Each row is a point. To make a cloud, some directions were put in groups of two or more. Within a group, all points are equally far from the middle, so they leave a hole (a ring in 2 directions, a hollow ball in 3). The other directions are filled evenly. Then the cloud was stretched, turned, moved and blurred a little. How many holes are there, and how many directions does each take, smallest first?

Cloud (13 x 2):
[[-6.4  4.6]
 [ 2.8 -2.7]
 [ 6.1 -7.5]
 [ 8.8 -4.2]
 [-0.9 -1.8]
 [ 0.4  6.5]
 [-0.9 -2.9]
 [-2.5 -4.1]
 [ 2.0 -2.5]
 [ 1.3 -4.9]
 [-3.1  1.4]
 [-5.0 -1.1]
 [-0.4  2.4]]
Holes: 0

Cloud (21 x 3):
[[  3.0  -1.4  -0.9]
 [ -0.7  -2.0   3.4]
 [ -1.1  -9.7   0.1]
 [ -3.8  -3.4   0.3]
 [ -6.7  -2.1   2.9]
 [ -2.0  -5.6  -5.9]
 [  0.4   4.7   2.5]
 [ -2.1   4.7  -4.1]
 [  6.5  -0.4  -3.8]
 [  1.6   6.1   1.8]
 [ -1.3  -8.6   0.9]
 [  0.9   6.9  -3.3]
 [ -3.0   6.5  -1.2]
 [  3.5  -1.3  -5.2]
 [ -1.2  -3.2   4.8]
 [ -2.7   4.5   1.0]
 [ -0.2 -11.4  -2.0]
 [  2.1   0.8   4.1]
 [  5.7   1.9  -0.8]
 [ -7.0  -0.6  -0.7]
 [ -4.0  -5.1   1.0]]
Holes: 0

Cloud (30 x 4):
[[ 3.4 -5.3 -2.8 -1.7]
 [-9.5 -1.2  1.0 -2.4]
 [-1.5  5.3 -4.4 -0.9]
 [-5.4  5.0 -2.4  0.9]
 [-4.1  5.4 -2.1  1.7]
 [-1.7  2.2  7.2  1.1]
 [ 5.9 -2.4 -0.7 -0.4]
 [-3.2 -3.8  2.5  5.3]
 [ 6.0  1.8  1.1 -1.9]
 [-2.3  1.7  3.7  5.4]
 [ 0.7 -5.6 -3.3 -6.0]
 [ 5.2 -1.0  5.0 -2.2]
 [-6.2 -5.2 -1.7  2.2]
 [ 0.9  3.3  3.9 -5.9]
 [-1.4  5.0 -4.9 -2.0]
 [-1.3 -5.7  6.7  0.2]
 [-3.1  3.4  5.9 -3.0]
 [-6.2  3.5  4.2 -1.7]
 [-0.2 -5.1 -5.3 -1.5]
 [-6.5  2.7  4.2 -3.2]
 [-8.6 -1.6  2.5 -4.1]
 [ 0.6  3.0 -0.3 -7.6]
 [ 2.3  3.7  1.7 -6.0]
 [-2.0 -7.0  3.0 -6.0]
 [-0.9  3.1  5.9 -4.1]
 [-8.2  2.3 -2.3 -0.5]
 [ 0.9 -5.1 -4.5 -0.1]
 [ 3.5  1.7  5.6 -3.1]
 [-3.0 -4.1  1.1  5.1]
 [-0.4 -7.2  2.5 -5.9]]
Holes: 2 (2, 2)

Cloud (50 x 6):
[[-2.9 -3.6  1.6  5.8  3.6 -0.6]
 [-1.0 -4.0  3.9 -7.7  1.0  3.4]
 [ 2.5  0.3 -6.6 -5.9  1.1 -2.4]
 [-2.3 -6.5 -1.3  3.2  4.6 -2.7]
 [-8.1  1.3 -0.1 -1.2  2.3  2.3]
 [-4.3 -2.8 -1.7  3.8  3.1 -6.4]
 [ 3.8  1.6 -4.2 -5.1  3.7 -4.6]
 [ 7.5 -0.6  0.5 -5.0 -2.3  0.6]
 [ 1.9  1.2 -0.9  8.1  5.8 -0.6]
 [ 0.9  6.7 -3.0 -1.2  0.3  1.7]
 [ 5.7  4.7  0.7  2.7  5.6 -5.5]
 [-1.7 -4.4 -0.1 -7.4  2.4  6.4]
 [-4.0  1.8  2.0  1.7  5.1 -7.0]
 [ 5.6 -4.4  1.0 -1.2  6.1  2.8]
 [ 4.2 -2.0 -6.2 -2.2 -3.2  6.0]
 [ 3.4  4.3 -1.6  6.7  5.8 -3.1]
 [-1.5 -2.4 -2.1 -6.9  4.8  6.7]
 [-1.2  5.1 -6.5  3.5  2.5  2.3]
 [ 7.8 -1.5  1.3 -4.2 -1.4 -1.8]
 [-3.0 -3.4 -4.2 -8.0 -1.6  0.4]
 [ 3.8 -1.7 -4.2  3.6 -0.3 -6.0]
 [-1.2  0.2 -6.3  2.1 -2.1  7.9]
 [ 1.3 -3.1  6.7 -2.7  6.1 -4.4]
 [ 1.9 -4.8 -1.7  0.3  0.3 -6.8]
 [-0.7  0.8 -4.6  2.9 -2.3  7.6]
 [-5.8 -4.8 -3.5 -1.3 -1.5  6.5]
 [ 0.7  5.3 -2.1  3.2  2.6 -6.5]
 [-0.9 -6.9 -1.1 -0.2  4.6 -4.9]
 [-4.5  0.7  2.0 -7.1  2.8  0.8]
 [-7.0 -3.9 -5.7 -1.5  0.3  5.8]
 [ 5.2 -2.6 -2.8 -1.4  2.4 -7.2]
 [-4.6  1.4  0.6  1.9  9.3 -1.2]
 [ 0.5 -3.5 -2.8 -5.8  2.7  8.2]
 [ 2.5 -1.4  4.5 -2.3  4.5  5.3]
 [-1.7  5.5 -2.9  1.0  0.9 -4.9]
 [-3.7 -6.3 -0.6 -1.4 -2.9  2.5]
 [ 0.9 -4.4  3.6 -7.5 -1.2  0.2]
 [ 2.6 -1.0 -8.2 -4.2  0.2  6.3]
 [ 7.8 -1.9  0.9 -1.6  4.0  3.0]
 [ 0.8  0.2 -8.8 -0.4 -3.9  5.7]
 [-0.2  5.1 -3.5  3.2  7.0  0.9]
 [-4.2  1.4 -5.6  2.3  0.7  7.4]
 [ 0.2  0.4 -0.4  1.7 -6.7 -0.8]
 [-3.6 -4.4 -3.4 -7.3  3.9  4.6]
 [-7.4  0.1  1.2 -1.3 -1.4  3.7]
 [-1.3 -7.2  0.0  0.9  1.7 -2.6]
 [ 4.2  1.1 -7.1 -3.9  5.2  1.1]
 [-1.0  0.7  2.7 -3.4  3.3  7.3]
 [ 6.6 -0.2 -5.5 -1.2  5.7 -4.0]
 [-2.4 -6.5  0.1  3.1  1.8 -0.3]]
Holes: 3 (2, 2, 2)

Cloud (77 x 8):
[[  2.7  -8.8  -0.4   6.0  -6.3   2.3  -1.3  -4.9]
 [ -0.4   1.1  -3.1  -7.8   2.4   0.6  -6.5   1.3]
 [  0.1  -3.4  -1.6   4.0   0.2  -1.1   9.5  -3.0]
 [  2.7  -0.8   1.0  -4.9   0.1   5.4  -1.3  -2.5]
 [  0.2  -3.7  -4.9   1.9  -6.5   5.5  -2.8   5.2]
 [  3.3  -3.6   4.2   3.9   0.1  -1.8   8.7  -5.1]
 [ -0.6  -6.6   0.3  -3.1  -5.7  -1.8  -3.5   5.7]
 [  2.3 -10.1   2.8  -1.1   2.3   0.1  -1.9  -1.0]
 [ -5.9   0.4  -2.8   0.4  -3.5  -2.7  -5.9   3.6]
 [  1.1  -3.5  -1.5  -3.0  -2.3  -6.0  -3.5  -3.7]
 [  4.6   5.0   1.7   0.8  -7.3   4.2  -3.6  -4.5]
 [  0.0  -7.0   3.0  -2.4  -0.3   4.9  -3.8   6.1]
 [  2.4   0.1  -2.8  -0.1   4.9  -0.8   1.3  -3.0]
 [  1.8   1.6  -1.1   0.2   2.4  -2.5   7.5  -0.2]
 [ -4.3  -4.5   1.4   2.8  -2.0   0.5  -3.7  -4.2]
 [ -1.9   1.7   0.2  -3.8  -6.0   5.0 -10.5   2.6]
 [  3.2   1.8  -1.0  -3.2   0.9  -0.9   5.5   2.3]
 [ -1.2  -4.6  -1.3   2.3  -7.7   8.3   0.7  -4.3]
 [  3.6  -1.2  -0.7   3.4   3.6   3.1  -0.8  -3.3]
 [  1.8  -7.2  -0.8   0.7   4.5  -7.5   4.1  -0.4]
 [  2.6   0.7   2.3  -0.3   3.9  -7.5   5.4  -4.0]
 [  2.6   1.4   3.0  -1.6   0.1   6.4   0.1   0.9]
 [  2.6   4.1   2.2  -1.8   4.1  -6.6   4.2  -3.5]
 [  4.1  -1.9   3.4  -4.7  -0.2  -3.5   4.6  -3.0]
 [ -0.9  -7.0   1.5   5.4  -2.0  -2.7  -2.8   0.5]
 [ -0.8   0.2   0.6  -5.7  -0.4  -7.3  -7.3   0.4]
 [ -1.9  -8.5  -5.4   4.3   1.0  -0.6   4.7  -1.3]
 [ -2.4  -2.3   2.3   6.2  -3.4  -2.6   2.2   2.4]
 [  1.9   6.2  -0.7  -4.1  -1.2   0.3 -10.1   1.9]
 [  0.7 -12.1   1.2   3.7  -4.3   3.9   2.1   2.9]
 [  2.9   1.7  -6.7   2.1  -3.0   0.9  -3.2   0.4]
 [ -0.3  -7.6   2.4   1.6  -5.2   1.7  -0.1   5.4]
 [  6.1  -4.6   0.8   0.4  -1.4  -1.4  -1.3   4.2]
 [ -3.5   3.6   2.0  -3.7  -1.3  -8.7  -4.3  -0.5]
 [  4.4   2.7  -4.8  -1.3   0.1  -2.1  -2.1  -2.5]
 [ -6.6   5.6   2.5  -3.8  -1.1  -2.7  -5.4   7.4]
 [  4.5  -0.6   3.8   7.2  -1.8  -0.5   6.8  -1.4]
 [  1.5  -4.6  -1.2   9.9  -3.8   0.3   0.7  -5.7]
 [ -3.1   2.5  -1.5  -0.1  -2.4  -4.5   1.1  -5.4]
 [  3.2  -5.9  -4.2   5.5  -0.8   8.0   0.0  -0.8]
 [ -2.1   5.6  -4.8  -2.6   0.8  -0.5  -6.5   3.6]
 [ -6.0  -8.4   1.8   1.0   2.4   0.3  -2.2   2.2]
 [ -2.2  -2.8   6.8  -3.9  -0.9   0.0   0.8  -1.4]
 [ -1.8  -5.2  -4.3  -1.7  -6.2   2.5  -1.8   6.8]
 [ -0.3   0.8   1.7  -2.8  -4.5   6.8  -2.4  -4.6]
 [  1.9  -4.3  -2.0   5.6  -9.5   6.7  -0.4  -3.6]
 [ -4.4   7.3  -2.6  -5.5   2.0  -1.9  -5.7   1.8]
 [ -2.1   4.0  -1.2   4.0  -1.3   4.8  -4.9  -4.1]
 [ -1.1   1.9  -0.5  -1.1  -4.1   4.9   2.9  -5.2]
 [ -3.6   3.7   1.5  -3.2  -0.4   6.2   0.0  -0.4]
 [  4.9  -5.5  -3.9   7.2  -3.9   7.1   1.0  -3.1]
 [ -2.8  -1.9   3.3   4.3  -2.3  -1.2   1.8  -6.4]
 [ -1.8   6.0   4.9  -2.9  -0.7  -9.1  -4.9   0.7]
 [  0.3   1.2   6.6   1.9   2.6  -5.7  -1.1   3.2]
 [ -2.5  -4.8  -0.8  -7.2  -2.2   3.0  -5.6  -2.3]
 [  6.3   1.3   2.5   2.4  -6.6   2.6  -1.7  -5.5]
 [  1.8   5.9   0.7   2.1   2.8   0.2  -5.0   2.2]
 [  3.2  -7.5  -2.8  -0.1  -4.1  -1.9   6.1   1.8]
 [  0.8   1.4   0.2   1.1  -2.1   8.7   1.9  -0.4]
 [  1.3   3.2   4.9   0.6   0.6  -8.1  -4.3   0.0]
 [  1.0   6.3   5.3  -6.9   2.3  -8.1   0.1   2.6]
 [  3.1   0.0  -3.3  -4.4  -1.3   4.2   0.6  -2.3]
 [  0.9  -5.3   5.0   2.9   0.4  -3.3   7.5  -4.2]
 [ -1.1  -8.2  -2.8   0.6  -3.6  -0.1  -4.4   6.9]
 [ -4.5  -7.6  -4.1  -6.8  -1.1   5.9  -3.0   4.6]
 [ -4.0  -4.3   0.9   3.5  -2.1  -2.4  -4.5   3.4]
 [  0.7  -0.2  -5.1   2.4  -7.8   6.5  -4.4   1.6]
 [ -3.4   3.3  -1.7  -6.6  -4.8   2.6  -1.0  -1.0]
 [ -2.9 -15.9  -2.3   0.1  -1.0   4.3  -0.4   2.5]
 [ -0.5  -4.9  -1.2  -0.2  -3.0   6.3  -4.0   7.8]
 [ -3.0   0.0  -4.2  -3.4  -3.6   3.4  -9.5   6.4]
 [  4.5  -1.0   2.3  -0.9   1.2  -1.8   7.8  -3.5]
 [  1.0 -14.2  -4.3   1.3   3.2   1.7   3.4   2.4]
 [  1.9  -1.4   5.7   1.1   1.1  -3.5   6.0  -5.6]
 [ -3.4  -6.1  -0.7  -0.5  -5.2   4.9  -8.3   4.2]
 [  1.9  -0.5   5.2  -0.8   1.9   3.4   1.4   3.7]
 [ -3.1  -2.9  -1.4  -7.8   5.2  -2.5  -5.7   4.8]]
Holes: 3 (2, 2, 4)
